Each row is a point. Before rounding, the points of a table are all equally far from one centre. They may lie mostly on one side of it. Write the centre, to within rounding.

Points (8 x 2)
[[-18   3]
 [ 19  15]
 [-27   9]
 [-36  37]
 [ 23  37]
 [-24   7]
 [-25   7]
 [-15  60]]
Centre: [-6 31]

Points (11 x 6)
[[ 43 -34 -30 -31  44   5]
 [ 53  -3 -18  25  45   3]
 [ 32 -29 -14   6  60  14]
 [ 27 -20 -12 -40  -3  27]
 [ -4 -16   8   3   5 -11]
 [ 24   0 -44  13  30 -34]
 [ 12 -26   0  26  36  21]
 [ 46  23 -24   9 -11  -2]
 [  4 -42 -15 -31  10   6]
 [ 14 -27 -36 -24  59  10]
 [  3 -37 -26  15  48   9]]
Centre: [ 23  -7 -26  -4  19   8]

Points (15 x 11)
[[ 17  30 -24  13  54   1  11  11  12 -28  14]
 [ 25   9 -32   3  60  11  10   3 -11 -34  -6]
 [ 16  -7 -30 -54  36  -2 -11  23   7  12  -2]
 [ 17  28  12   4  25  37 -10  14  12  19  29]
 [ 41 -14   0  22  48  -8 -29  41   3 -25   1]
 [-13  -1  -7 -20  23  10 -60 -23  14  28   9]
 [ 11  -7 -12  31  14  38  20 -14   4 -22 -14]
 [  1  26  10 -15  -7  32 -34 -14  30  -3  -7]
 [ 28 -13  17  44  30  -2 -35   3   6  26  28]
 [ 18  30   3  32  23 -17 -14  -5  -3 -35 -25]
 [  6  12  -7  43  11 -33  -3  17  -1  -9 -11]
 [ 19  13 -22   0 -10   6 -18  -4  15 -45  24]
 [ 53 -20   5   1  30  18 -25  12   8  48   7]
 [  3 -25 -38  18   3  10  -4  34  -2  -1 -16]
 [ -2  11 -17  17  33 -14   4 -13 -19  13 -43]]
Centre: [ 19  -6  -7   0  26   1 -17  -6  11   0  -2]

Points (22 x 18)
[[-20  -7   3 -33 -21   5   7  -9  38   3 -25  31   4 -14   3   1  -5  28]
 [ 16 -12  14   4 -31  17  23 -20  32 -24 -22  25  10   2 -30   8  36   2]
 [-23 -44   9  32  22  14  14 -20   3  25  18  17  20   1  10 -15   1 -19]
 [-17  -1  20  27  -4  23  35  -3   8 -13 -13  26  45  29 -26  22  22  33]
 [-10 -14   8  20  21   8  33 -15  11 -22 -42  27 -17 -14 -25 -13 -17  19]
 [  9 -18  17   3  13  20  10 -22   8  29 -11  -9  -6  12  -6 -34  29 -22]
 [-24   5  16 -30  -6 -10   9  22  29 -13 -20  24  17  21 -21   2  17   4]
 [-27 -30  24  39 -31  38  15 -12  10 -11 -16  34   2  -1  13 -16  36   7]
 [-25  22  18  10  -2  28   9   2   6 -25   4  45  45  -8 -10  -2  25  15]
 [ -9  -9  19  31  -2  39  25  -4  35   1   9  23  31  -8 -21  10   6 -33]
 [-20 -19   8  23   9  29   8  10  35  -5  -6  14   1 -27 -16 -12  56  -8]
 [-23   5  25 -24  -8  11   1 -29   7 -11 -10  12  24   5   6  -4  60  16]
 [-10 -19  19  14  -6  18  54 -15  23 -15  -8  46  -5  26   4  -5  32  14]
 [ 12   3  17   9 -19   9  27 -13  37 -13 -20  10  25 -11 -44 -24  23  23]
 [-43 -22   7   7 -43  15  17 -12   4 -14   1  17  46  11  -7   6  10  24]
 [-14 -15  14  39  10  19   0  -9  10 -23 -31 -10  29  42 -20   8  12  33]
 [ 13   3  26  -6   4   1 -28  -1  10 -35  -3   7  18  25   1  -2  13  -3]
 [-17 -45  -5  19   9   8  18  25  17 -10 -36  11  31 -31  10   4  27 -22]
 [ -3 -24  -3   4  14  18  16  13  -4   2 -27  10  56 -26 -23  13   5 -17]
 [ -7 -34  22  10   9   3 -25  12  27  -4 -35  -2  -6 -23  -8 -22  31  16]
 [ -4  -8  -4   6  14  18  21  -9  23 -12   8  17   7  37 -29  33  13   5]
 [-27   7  27  21   2  17  23  18  19   5 -10  45  46  22 -12  13  19  22]]
Centre: [-12 -11  15  12   3  10  18  -6  12  -5 -14   4  16  -2   4  -2  10   8]

Points (29 x 24)
[[ 24 -32  37   3 -29  10   8   4 -10  59  16  -1  -3  -6  17  11   8   4
  -27  26  20 -17  -7  25]
 [ 37   5  29  20 -26  -9  21 -21 -10  42  -6 -18 -10 -44  -5  21  -9  10
   -2  18   7 -34 -29 -11]
 [ 26 -12  39  19 -13   4  23  -5 -24  38 -15 -24  -8 -47   9  18   2  16
    3  45  11 -38 -21  10]
 [ 42 -15  12  11 -13  10  14  -7 -11  51  12 -37 -12  -8  15  10   9  11
   -9  20   5 -26 -35 -14]
 [ 35   5  40  32 -28  -6  23 -29 -18  49  -9 -16 -41 -18   1  14  -1   8
    9  26  18 -26  -9  15]
 [ 19 -16  17   3 -39  13  -5  -7   0  51  -4 -14 -17 -31  -8   4 -19 -19
  -15  13  38 -22  -6   3]
 [ 54  17  41  22 -10  -5  12   6  14  28 -24 -14 -24 -26 -25  15  -6 -10
   13  19  21 -33   1 -19]
 [ 46 -39   8  -1 -23   7  13   3  13  57 -13  -7   7  -9   2  17 -18  -8
    0  35  -3 -33 -13  -5]
 [ 28 -25  32  15 -33  13  -4 -33  12  13   3   6 -12 -29  10   5  -6 -12
   -3  44  24 -13 -26  13]
 [ 13  -9  17  -6 -12   7  15 -18 -26  50   3  -9 -11 -10  -3  13 -35  16
  -17  28  -5 -26  -5  15]
 [ 12 -18  12  -5 -14  -4  24 -33   4  41   7 -14 -16  -7   0  32   2  12
  -20   1  14 -16 -14   5]
 [ 27  -8  22  47  -5 -22  27 -28   3  46 -10 -28 -10 -37   0   7 -16 -15
  -15  29  15 -24   2  14]
 [ 43 -33  40   7 -12   9  22   4   0  39   0 -27   4 -21   7  10 -24   3
    4   2   0 -20 -28   9]
 [ 38 -35  27  12 -27  14  26 -15 -20  39  21  -7 -18  -3  26  23  12  12
  -14  32  -2  -4  -8  10]
 [ 33  -7  31  15 -23  24   0   4 -27  59   9  -6 -26 -20   7  14 -36  32
  -12  21  15 -13  -5  -5]
 [ 44  -9   7  36   2  -3  25 -15  10  46  -3  -5 -18 -22   3  34 -13  19
  -33  46   6 -40   3  -2]
 [ 29   0  19  10 -13  -3   2 -32 -17  60 -16 -24 -17 -10  14  16  14  -3
  -20   1   5 -29  -5   3]
 [ 25 -25  25  36  -9  17  20 -15 -12  59  19   0 -17 -34  -3  -2  11 -19
  -10   5 -11 -25  -9  20]
 [ 50   5  21  24 -12  28   4  -4  -1  42   1 -31 -30 -32  -4  25 -27  -2
   -2  41   5 -21 -29  10]
 [ 41 -34  26  17 -26  17  20  -2  -9  46 -18   2  -1   0 -32  31  -7   0
    5  32  23 -26  -9  11]
 [ 42 -11  11  13 -20 -18   9  24   5  41 -18 -17 -27 -41  19  -3  27  26
  -19  32  32 -33 -25   2]
 [ 41 -15  18  26 -26  -8  31 -11  18  23   1  -1  -9 -29  13 -18  -6  12
   -7  56   6 -47  12   5]
 [ 32 -21   2   8  19   5  16 -30   6  49   0  -1   2 -21  33  12 -26  -5
   -5  39   6 -15 -19  13]
 [ 27 -24  21   2 -33  -2   3 -15   3  39 -23 -31  -9 -24  -2  13  -8  17
  -17  48  -8 -13 -38   1]
 [ 26 -11  27  24 -29  -3  13  -9 -10   9  -4 -11 -14   2   5  18  -1   2
  -42  45  17 -24 -29  18]
 [ 22 -11  29  28  16 -12  32 -15 -20  49  -1 -13 -16  -8   2  10  -4 -13
   -9  37  -8 -25 -33   7]
 [ 48 -14  12   8 -13  -1   6 -12 -10  15  16   2  -8   0 -22  22  -6 -15
   16  -4  11 -32  -5  12]
 [ 21 -17  20  15 -15   2   9 -21 -17  48  13 -14  -3 -11  14   4 -17   1
  -10  29  -1 -50  -2   9]
 [ 54 -33  13  13  -3 -11  19   2  -5  39  -1 -13 -28  -2 -20  21  -3  16
    9  12  14 -43 -16  -2]]
Centre: [ 27  -4  10  25  -6   2   5   9   4  30 -12   2 -13 -18   2   3   3  10
   0  23   5   1   0   8]

Points (30 x 24)
[[ 19   9 -22 -27   4  -7 -38  13 -15  -7 -14 -22  -3 -15 -15 -26  22   3
   16  -2 -20   4 -16  20]
 [ -3  39 -27  -9 -17   2 -16   4 -15  -8 -11  25 -11  38  -4 -60 -26  18
    0  -1  -9 -15  -8  17]
 [  1  -4 -20 -25 -48   4 -23  -4  -3 -23  10 -13  18  -4  11 -47 -21  27
   23   2 -20  10 -14  14]
 [ 31  21 -24 -20 -16  -1 -18   1  -3 -23 -36  32  -6  29  14 -46 -22  -7
   11  -9 -18  13 -11   8]
 [ 11  22  -9 -16  -3  -5 -37  13   9 -13 -35  28 -13   7   8 -33 -19   1
    7 -15   0 -16   5   3]
 [  3 -10 -31  15 -36 -18  -8  -3 -53  -8 -16  -6  -2  39  16 -28   0  33
  -11  -8 -18  -8 -22  14]
 [ -2  14 -35   4 -18 -16 -24  24  11 -16  -2   1 -18  10   1 -24  12  37
   37  -8   5  13   0  25]
 [ -3  -5 -12 -29  -9  28 -30  31  -7 -13 -34  12   8   8   7   1 -27   1
   -8   2  -9  20 -20  30]
 [ -1  -4  16 -19 -24  11 -18  35 -11 -38   3  16 -41   7  16 -16 -10 -15
    0  -2  -2  -5  -6  40]
 [ -1 -21  -5  18 -40   8   4  31 -17 -18 -32  -5 -21   3   8 -44   5   7
    6   6  -1 -14 -19  27]
 [ 25  -6  -6 -27 -12  22  -5  27 -25 -29 -13  27  10  36  23 -18 -29   7
  -14   6 -30  -3 -25  28]
 [ 31  -6 -23   3 -11 -10   1   7 -16 -14 -10  30   2  45 -19 -31 -21 -19
    1  -8 -14 -11 -30  24]
 [  2 -13 -22 -17 -15  -1  -9  32  -2 -17 -15  20  -2  12   7  -8 -30 -14
   30   2 -33  -1 -39   8]
 [ -8   3 -35 -12 -10  15   1   4   7 -39 -43  14  12  10  -4 -37  -6 -22
   18 -16 -10   4  -8  33]
 [ 24  29 -28  -8 -32  -4  -1  24   1   5 -14   0  17  12  30 -49   2  -2
    3 -15  -5   3 -10  -2]
 [-25 -10 -23 -14 -33   1   8  30   6 -25 -14  31 -14  26   3 -28   6  26
    0 -22 -15  -3 -11   7]
 [  9  -8 -49 -29 -19 -17 -24  15  -6 -20  -7   7 -22  27  19 -42   8   2
   -4 -27   4   7 -23  15]
 [  6  -6 -13 -35 -17   3 -29   0 -29 -16 -22  37 -18  11  15 -50   4   2
    9 -28   4 -10  -7  42]
 [ 10  -5 -32 -18 -28   5  11   6 -17 -10 -36  15 -22  31  -9 -24  10   0
   26 -35  -1  -9 -14  21]
 [ 24   7 -22 -17 -28   1 -25  23   8 -10  -7  25  18   8   2 -17 -19 -15
   27 -24 -21 -11 -24  38]
 [  2 -30 -10  10  -2 -22 -11  -4  19 -16 -20  26 -28 -16  13 -12   0  16
   10  -7  -8   1  -8  31]
 [  2   3  -8 -38 -17 -17  -6 -23  -2   5 -25   1 -20   8  20 -29 -20  26
    4  -2   7 -15   3  47]
 [ -3  28  -4  -4 -15 -11   1  12  21 -28 -30   2  14  22   0 -39  -9  -1
    9  16 -30  24  -5   9]
 [ -7  11 -24 -12 -21  -4 -28  23  -4 -28 -14  41 -12   1  12 -50   7  15
    3   8 -35  -9 -19  47]
 [  3  38  -8 -19 -10  29  -1   2 -10   2   8  -9  12  17  -6 -53 -10  -5
   20  15   6  -4 -31  28]
 [ 13   2 -34  -1 -18  -6 -40  11 -23  -4   2   8 -19 -15  19 -38 -20   5
    9 -23   0  17 -28   7]
 [  5  12 -40  -4 -20  -2 -27  19 -43 -27  -1  26  22  -6  39  -6  -9  -6
   22  14 -12  -4   1  34]
 [ 12 -11  -8 -11 -39 -11  -5  33 -39 -27  20  28  -2   4  28 -37  -8   6
    2 -19  -8   4  -9  41]
 [ -1 -29  -8  -2 -15  -3  -5  17  -1 -14 -20  16  19  39  11 -59 -25  14
    3   6 -21   7 -17  10]
 [ 19  24 -25 -21 -16 -29   1  16  -1 -27 -10  31  -1   2  41 -31 -17  -4
   19  -3   1 -12  -4  24]]
Centre: [  0   3 -11  -3 -12   4 -10  -2 -14 -14  -3   5  -2  17  13 -18   1   4
   6   1 -10   0  -9  24]
